Every row gives one point. Each copy is the shape, with its points in the same order, stretched, turned, moved and blurred by noise. Some copies are also mirrored. Which?

Shape, 6 rows:
[[-26   0   2]
 [ 50 -27   3]
 [ 12  53 -17]
 [-10 -27 -13]
 [ 25  65  -8]
 [-28  30 -34]]
Copy 1 (6 x 3):
[[-26 -22 -13]
 [ 32   9  45]
 [ -9  37 -35]
 [  0 -46  13]
 [ -8  58 -37]
 [-20 -21 -52]]
Copy 1 is: only turned
Copy 2 (6 x 3):
[[-13   9 -13]
 [ 67 -26 -25]
 [ 39  59   4]
 [  2 -13 -42]
 [ 52  68  27]
 [ -8  59 -29]]
Copy 2 is: only turned
Copy 3, 6 rows:
[[-15   9   6]
 [ 29 -39  31]
 [ 18  46  51]
 [  7 -10 -10]
 [ 18  45  72]
 [ 11  48   8]]
Copy 3 is: only turned
Copy 4:
[[ 19  22  -7]
 [ 21 -57  31]
 [-58   9  23]
 [ 24 -10 -19]
 [-68  14  42]
 [-41  23 -22]]
Copy 4 is: mirrored

Shape, 8 rows:
[[-30  66 -28  25]
 [ 37   3  12  40]
 [-22  37 -39  17]
 [-53  22  18 -25]
 [-43 -11 -20 -60]
 [ -3 -26  -6 -64]
 [ -6 -29  -8  23]
 [ 40  27  30 -17]]
Copy 1, 8 rows:
[[-45  47  -8  24]
 [ 17 -52 -26  -8]
 [-14  35 -26  29]
 [  6  36  52  39]
 [ 54  64  21  26]
 [ 71  32   8  -6]
 [ 33 -17 -21  39]
 [ 19 -24  17 -49]]
Copy 1 is: mirrored
Copy 2:
[[-14  50  13  32]
 [-35 -14 -30 -28]
 [  3  35  -1  47]
 [  7   4  65   8]
 [ 63   2  43  29]
 [ 72  -8  29  -9]
 [ -3 -39 -25  12]
 [ 11  24  22 -57]]
Copy 2 is: mirrored
Copy 3:
[[  1  58  -6 -31]
 [ 28 -20 -21  19]
 [-12  44 -21 -30]
 [-52  42  29   4]
 [-78   8  16 -28]
 [-58 -29  17 -22]
 [-27  -9 -41  11]
 [ 24 -28  39   2]]
Copy 3 is: only turned

Shape, 14 rows:
[[ 24 -34 -22   9   9 -11  14 -10]
 [ 43  10  40  60  -7  16 -64  18]
 [-26  60 -16  31   4  12 -24   5]
 [ 16  52 -28   6   0  15 -27   5]
 [  2 -35 -22 -28  36  10   7 -15]
 [-32 -23  -9 -24  -5 -31  18  18]
 [-19  17  -9   9 -27  61 -22 -24]
 [ -2 -23  -4 -28  11 -29  50 -31]
 [ 46  15  31  23   0  45 -35  52]
 [ -3 -10  14  -5  33  -9   9 -17]
 [-23 -18 -28 -34  23 -37   4  -4]
 [ 27   5   0  78  -1  47 -53  36]
 [ 16 -22 -22 -15  -3 -44  42   4]
 [ -5  23 -27 -16 -22 -12 -42 -17]]
Copy 1 (14 x 8):
[[  8 -37  -5   3   8 -43  15  -3]
 [ 11 -21  33  34  58  45 -42   3]
 [-49  27 -24  26  25  17 -31  17]
 [-34  30   4  15  28 -12 -31  20]
 [ -5 -17 -31 -39  22 -52   9 -25]
 [ 19 -11 -40 -28 -21 -10  17  14]
 [-64   8  21   4   4   8 -16 -29]
 [ 18   5 -36 -13 -14 -45  58 -14]
 [-19 -11  37  -3  70  34 -23  27]
 [  6   1 -33 -10  32 -22  25 -17]
 [ 18  -1 -58 -25  -7 -42   0   5]
 [-42 -50  36  33  56  33 -55  15]
 [ 23 -23 -27  -5 -26 -41  35  32]
 [  2  24 -12   0 -19  -6 -40   1]]
Copy 1 is: mirrored
Copy 2:
[[ -3 -31  -4   1  37  13  18   5]
 [ 48  -1  20  85 -30  48   6  -5]
 [  3  45 -28  50 -21 -14 -14 -12]
 [ 35  44 -26  25  -6   4  -4  -1]
 [  5 -31   2  -9  22 -27   4  39]
 [-55   2  13 -40  13  -5 -13  10]
 [ 22 -16 -51  21 -44  -9  -7   2]
 [-24 -21  11 -41  31 -24  26 -18]
 [ 45  28  21  49 -43  36  29  33]
 [ -2 -13  21  14   8 -29  14   5]
 [-30  -1   9 -29  34 -23 -24  15]
 [ 29  -1 -17  95 -27  45  10  27]
 [-31  -1  10 -43  46  14  21 -13]
 [ 20  13 -25  -9   2   8 -43 -17]]
Copy 2 is: mirrored

Shape, 15 rows:
[[ 29   9  45 -17  35 -28  -6  45  43]
 [-16 -29  32 -11  10  -7 -19   5  36]
 [  8  35 -40  27  32  15   7  17  29]
 [ 56 -40  23  -9  19 -22 -32  -2  25]
 [-47 -21  33  31 -27  10  54 -15 -31]
 [-11 -14  54 -20 -20 -37  11 -47  38]
 [-21  15  36   1  31  65   8 -19 -14]
 [ -6  -2  50 -30 -47  11   4 -39   4]
 [ 10  55   0  54  40  12 -38  41  19]
 [ -8  44 -15  31  53  37  20  17   0]
 [-20  15  22  13  11  59  30 -26 -49]
 [-29 -22  42  -7 -48  14  31 -21  12]
 [-13  30   2   1  17  55  20   9 -67]
 [ 10 -38  -1 -45  12 -32 -42  24   4]
 [-32   9  45   0  20   0  12 -38 -30]]
Copy 1:
[[ 48  15  59  -2  13 -57  17  16  -8]
 [ -4 -13  33 -32  12 -30 -12   4  16]
 [ -6  23  48  41  17  24  36  10  20]
 [ 40  -9  26   6  16 -36 -43  15  21]
 [-41 -25 -42   2 -16 -36   9 -31  -6]
 [ -1  10 -10 -42 -23 -60 -27  -9  41]
 [ -7 -46  26 -12   4  -4  23 -63  17]
 [ 14 -17 -22 -50 -30 -11 -22 -22  26]
 [-18  11  95  53 -22   7  14   4 -13]
 [ -9  11  45  41  16  13  47 -33   0]
 [ -9 -29 -12   7  -7   8   7 -80  -6]
 [ -7 -37 -43 -43 -28 -17  -7 -12  23]
 [ 17 -16   3  20  20  28  15 -61 -35]
 [ 44   9  27 -34  50 -11 -35  34 -20]
 [-25   1   1 -14   5 -30 -19 -54  -6]]
Copy 1 is: only turned
Copy 2, 15 rows:
[[ 18 -18  47 -33 -38  18 -39 -44  83]
 [-32 -39  25 -20 -17  18 -39 -53  18]
 [ -6 -17   0  37  29  10 -17  14  69]
 [ 24 -29  41   7 -10  45 -29 -69  25]
 [-45 -23  -2   8 -46 -43  18  -4 -43]
 [-28 -56 -10 -43 -19  -4  12 -85  -3]
 [-63  16  32  -1  27 -16  28 -15   9]
 [-38 -14  -7 -49  -1  23  32 -50 -38]
 [-16  38   9  35  19   0 -56  -1  92]
 [-23   3  18  32  30 -19  -4  27  65]
 [-36  19  19  11  30 -28  46   5 -19]
 [-51 -30  -4 -23 -28  15  21 -27 -34]
 [-17  35  28   8  35 -23  26  41 -17]
 [ 23 -44  39 -26   7  31 -71 -34  -3]
 [-36  -2  10 -19  17 -53  17 -38 -17]]
Copy 2 is: only turned
Copy 3, 15 rows:
[[  8  -9  47  25   0  13 -26  25  42]
 [-22 -36  16  -6  -6  10 -13  23  14]
 [  5   8 -24  21  48  42  33  31 -18]
 [ -4 -51  12  23  16  -3 -42 -17  32]
 [  8   2  10 -29 -31 -37  35   4 -41]
 [-28 -22  46 -27 -16  -9  31 -26  53]
 [ 12   8  20 -30 -19  60 -25  -7 -67]
 [ -7 -19  15 -30 -47  18   9 -29  14]
 [-12  35   2  62  20  54  12  25 -34]
 [ 23  35  -3   2  31  55   8  27 -55]
 [ 26  25   1 -35 -18  29 -14 -20 -72]
 [ -1 -27  15 -31 -48   2  34  -5   4]
 [ 37  45 -19 -25 -17  26 -30  -4 -76]
 [-14 -29 -30   3   7 -13 -58  15  27]
 [-14  28  21 -37 -14  -1  -7 -19 -33]]
Copy 3 is: only turned
Copy 4:
[[-18  18  51  35  35   9  36   7  43]
 [ -2 -30  38  -7   5 -14   8  -3  20]
 [ -9   6  -7  34   0  74 -21   0 -11]
 [ 22  24  31  15  38 -11 -13 -21  48]
 [ 12  27  52  -9 -24 -16  -3 -12 -73]
 [-32  -1  31  -9 -19 -32  -1 -49  14]
 [  1  27  76  -3 -33  44 -23  23   6]
 [  1  18  33 -16 -48 -27   4 -24  16]
 [  2   8  18  87  13  40 -24  30 -11]
 [-19  29  33  34  -5  84 -26  19 -20]
 [  8  54  67   0 -39  34 -35  18 -30]
 [  3   5  43 -25 -37 -22  18 -27 -11]
 [ 15  59  52   0 -23  32 -20  52 -27]
 [ 12 -10   8 -18  32 -41  14  26  35]
 [-20  35  64  -3 -17 -12 -38   9 -18]]
Copy 4 is: only turned

Shape:
[[-29 -35  -3  -9   3 -40  -6   9   8 -32  10]
 [  2  37 -23 -62  -6  13 -14 -12 -22  41   5]
 [-21 -25  31  42 -22  -8 -28  -1  -3   0 -15]
 [  9 -39  -7   4  -5  63  19  16  13   8  40]
 [ 31 -33  41 -27  36  -5 -24  -7 -20  20  23]
 [ -9 -59  24  -2 -24 -18  21 -12  19  18  11]
 [  8 -25  13 -25  20   3 -22 -22   0  -4 -11]
 [ 22  25  17  -2  42  56  45   7  -3 -16  -7]
 [ 13 -15 -12   1  -5 -18  12 -12 -28   3  36]
 [ 25   5 -10  17  18 -33 -14  26  30   7  31]
 [-14  -7 -16 -43 -12 -11   6 -17 -26  24  32]
 [ 11  66  -1 -43   2  -1 -36  -4  40 -36   7]
 [ 24 -26  20  26 -19 -50  -3   3  19 -61   7]
 [-14  -3  41  32  -5 -68 -26  -3  26 -56  36]
 [ -3  50  -7   3  -1 -42  -7  -7  21  -8  31]
 [  9  -7 -16  12  19  34   0 -27  21  10  18]]
Copy 1 (16 x 11):
[[-38 -24  10 -39  38 -14  -3  17 -18 -41   1]
 [ 13  -5 -17 -37 -30  34  12  17 -12  52  -9]
 [-42 -12 -12  -9  28 -44 -32 -36 -15 -12  -2]
 [-28  16 -20  21 -22  17  53 -41   8 -34  29]
 [ -2 -20  56  -9  -1 -19  36 -25 -19  14   1]
 [-26 -46 -10 -23  20 -36  41 -26 -14 -33 -20]
 [ -5 -22  13 -35  34   6   8 -34 -24  14   3]
 [ 32  62   3  29  12  41  14 -14  15   2 -16]
 [  7  -5  -7 -15 -23 -33   7  11 -34 -27   9]
 [ -5  -6  19 -29  13 -31 -26  26  30 -23  37]
 [-10 -17 -13 -29 -24  -8  38  23 -37  10 -10]
 [  3  46  13 -83  16  47 -40  -9  38  24  12]
 [ -4  -5  23 -49  27 -36 -45 -20  -1 -70   2]
 [-44  26  29 -62  42 -66 -42  -7  10 -43  11]
 [ -2  32  -1 -59   8 -31 -38  29  21   0  10]
 [  0  20 -34 -13  26  -7  17 -32  -2   2  40]]
Copy 1 is: only turned
Copy 2:
[[  8 -55   8 -29  24 -14  26   5  15   4   5]
 [ 26  27 -51 -55 -29  16 -19 -18   0  26   5]
 [-10 -39   3  39  -3   0  -4 -18  13   7  16]
 [ 19   6  35   9 -23  60  16  38  23   4  17]
 [  7   9  46 -33   0   1 -24 -33  28  34   9]
 [ 12 -12  32  24  -2  -2  53  -7  27  28  32]
 [ 16 -10   8 -17   1   8   1 -30  42   6  -5]
 [  1  51  26   8   8  23 -11  16   7 -18 -63]
 [ 25   3  14 -16  13  12  -3 -19 -16  -3  41]
 [  3   3  18 -34  -8 -44 -23  30  14 -11  36]
 [ 23   2 -15 -40   3  21  13 -17  -6  30  35]
 [ -3  -4 -33 -61 -54 -41   0  11   8 -36 -35]
 [ 17 -45  41  10  -2 -40  26 -14 -14 -42  11]
 [-34 -51  34 -19   1 -54  12 -11 -14 -39  16]
 [-22   6 -17 -47  -7 -47  -4  11 -18 -29  22]
 [ 10  20   1   0  -6  23   5  13  40 -19  25]]
Copy 2 is: only turned
Copy 3, 16 rows:
[[  1 -28  27  22   5 -56 -27  18  31 -27  10]
 [ 10  44 -48 -29 -31  27 -10  25  29  -3   2]
 [-18 -27  31   9 -33 -34   9 -13 -13   2 -16]
 [  0 -63 -26 -13 -11  25  12  32  13 -44 -45]
 [  7 -16  18  -1 -13  38 -22  37 -31  -9  16]
 [ -1 -56   9  19 -16 -16  41  25  17 -31  32]
 [ 20 -19  -4  18 -15  14 -31   0  -3  -1  16]
 [ 14   1 -12  21  46  52   8  -6   8  12 -56]
 [ 10 -12 -20 -15   8 -26   7  42 -10 -25   0]
 [ 15 -31  27 -36  16 -27 -18  50  25  35 -10]
 [ -7   9 -37  -8 -15 -13   6  40  14 -34  21]
 [ 22  20   1 -48  15   7 -51 -36  64  35   9]
 [ 41 -34  54  -2  34 -60  -2 -11   3 -10  18]
 [-16 -32  64 -18  40 -73 -20 -20  10   6  25]
 [ -7   5   1 -40  32 -39  -8   6  39  37   4]
 [  3 -48 -47  -4   3  11 -13  17   8  12 -21]]
Copy 3 is: mirrored
Copy 4:
[[-32 -52  15 -40  25 -17   4  24  13 -19  24]
 [ 27  39 -50  26  -4 -31 -19  26  -3  33 -12]
 [-57 -26  19  -1 -27  -4 -11 -35 -13  -6   5]
 [ -9 -25  50  24  -6  47 -30  20  30  61   4]
 [-34 -12  22  22  14 -49 -17  34  -5  26 -53]
 [-37 -50  26 -24 -31 -16  30   8  24  25 -13]
 [-27 -10   0   2  23 -23  -9   6  24   7 -34]
 [ 20  31  33  39  23  49  11  11  21 -16 -24]
 [-13 -40  -5   3  25  -2  15  23 -23  32   3]
 [  5 -73   9  48  16 -15 -14  26  -3 -17  19]
 [ -4  -2 -24 -12   5 -30  10  36  -8  48   7]
 [-24   3 -49  59  26 -15 -31  41  45 -51  14]
 [-63 -95   2  -6  27  14  10  17   2 -48   1]
 [-90 -78   9  13  24 -23  10  29   2 -59  43]
 [-15 -35 -28  45  16 -20  17  27   1 -32  47]
 [ -6 -19  15  43  24  16  -1 -10  39  35   4]]
Copy 4 is: mirrored

Shape, 18 rows:
[[ 15 -39   1 -26  48  27  26  42   5  -6 -18 -58]
 [ 18  31 -36  34  30  -8 -20 -72  13  20  -9  -5]
 [  5   4  -5  31 -44  -5  10 -50   5 -39 -35   1]
 [ 13 -34  32 -16  35  11  50  15  25  35  -1  -2]
 [ -2  36 -15  25 -35  -7  32  -5 -35 -48 -15  10]
 [ 10 -40 -16 -42   1  23  81  16 -16 -20  34 -20]
 [-10  40 -37 -18 -16 -19  -2 -14 -30 -17 -31  24]
 [ 42 -45  27 -47  48  57  20  -3  -3  21  -2 -17]
 [ 40 -11  -9 -11  18  31  26  14  32  20  11 -46]
 [-12 -16 -23  11 -32 -11  14   4 -26  -2 -25  -3]
 [  4  20  32 -18  22  52  -2 -26  66  -4  -1 -35]
 [ 14 -21   6   5  25  80 -29  -1  43  16  22 -14]
 [ -2  26  13  24 -22 -31  -9  -4 -12 -46  22   7]
 [ 21   2   9 -15  12  51  36  10  25  55   1 -25]
 [  5  -7 -13 -29 -42 -23   8  -8  25 -21   5  -2]
 [ 46 -14 -19 -10 -13  -1  46  31  14 -31 -11  26]
 [-42  22 -49  39   9 -18  -7 -54   8  -1 -24  29]
 [  1  16 -18  22 -18 -19 -23 -42 -26   4 -11  -7]]
Copy 1, 18 rows:
[[-60 -43 -46   6 -29  24  32  59 -64   1 -30 -10]
 [-44 -28  47 -57  53   2   5 -60   5 -60 -11  28]
 [ 12  21 -37   6  41 -10 -13 -51  10 -54  15  49]
 [-31 -28 -33 -51   0  18  26  16 -52  23  37 -10]
 [ -9  -3 -50  49  23 -21 -23   2  68  -4  32  48]
 [ -3 -83 -63  54  18 -10  41  44 -39  55  31   4]
 [ -9 -20 -10   4  65  -4 -35  11  44  29 -18  33]
 [-55 -29   4  -8  20  55  -6  46 -92  15  -8  -7]
 [-26 -67 -32 -29 -12  42  27  -3 -38 -22   4 -13]
 [ -5  -7 -47  29  14   9  30 -22  26  18 -12  27]
 [  7 -25  15 -84 -24  16 -35   7 -65 -80  10  32]
 [  0 -33  38 -55 -38  62  28  25 -59 -79 -13  23]
 [ 27  11  -7  24   2 -34 -14 -14  36 -32  23  -1]
 [-31 -57 -22 -56 -17  55   6  -2 -28  -3  24  22]
 [ 53 -30 -38   2  28 -12   1 -27 -13  -1   5  -3]
 [  2 -33 -74   0  57  16  23  47  10   7  40 -10]
 [ -9 -13  28 -49  46 -21  28 -33  37 -21 -11  56]
 [ -9   3  15  13  34   3  -8 -63  17 -25 -15  17]]
Copy 1 is: only turned
Copy 2 (18 x 12):
[[  2 -14   4 -21 -43  12 -14  76  50  21  19  20]
 [ 30 -25   3 -15   1  29 -37 -78 -11  38  14 -47]
 [ 39  -7  23  36  19 -22 -26 -39  27 -30 -14 -46]
 [ -7  22 -13 -30  -8   5 -28  15  21  51 -39  36]
 [ 39 -10   3   7 -17 -45  -8  -6  32 -52 -39 -48]
 [ 29 -12   9 -38  10 -33  23  55  47   8 -29  21]
 [ 22  18  30 -15   1   7   4 -24  28 -48 -19 -60]
 [ 23 -20  23  -7  -3  39   7  53  -2  67 -30  28]
 [ 19 -43 -23  -3 -22  24 -24   4  43  32  16  44]
 [ 42  30  36  13 -32 -32   5 -15  34 -22  -6  -5]
 [-17 -38 -63  34  38  58 -31   7   8  45   5 -32]
 [ 23  -9 -33  33   8  47 -27  18 -44  53  23  33]
 [-11 -18 -22   1  -7 -52 -11  -8 -24 -42 -31 -27]
 [ 31  -3 -49  15 -16  43  -4  -8  30  60 -11  29]
 [ -3   7  13  15  30 -26  -2 -25  38 -29   2   6]
 [ 18  11  15 -40  15 -13 -40  22  52 -33 -24  46]
 [ 21  51  11 -18   7   1 -37 -76 -20   6  13 -95]
 [ 28 -14  24  18 -28 -16   1 -45  -4  -9  -2 -46]]
Copy 2 is: mirrored
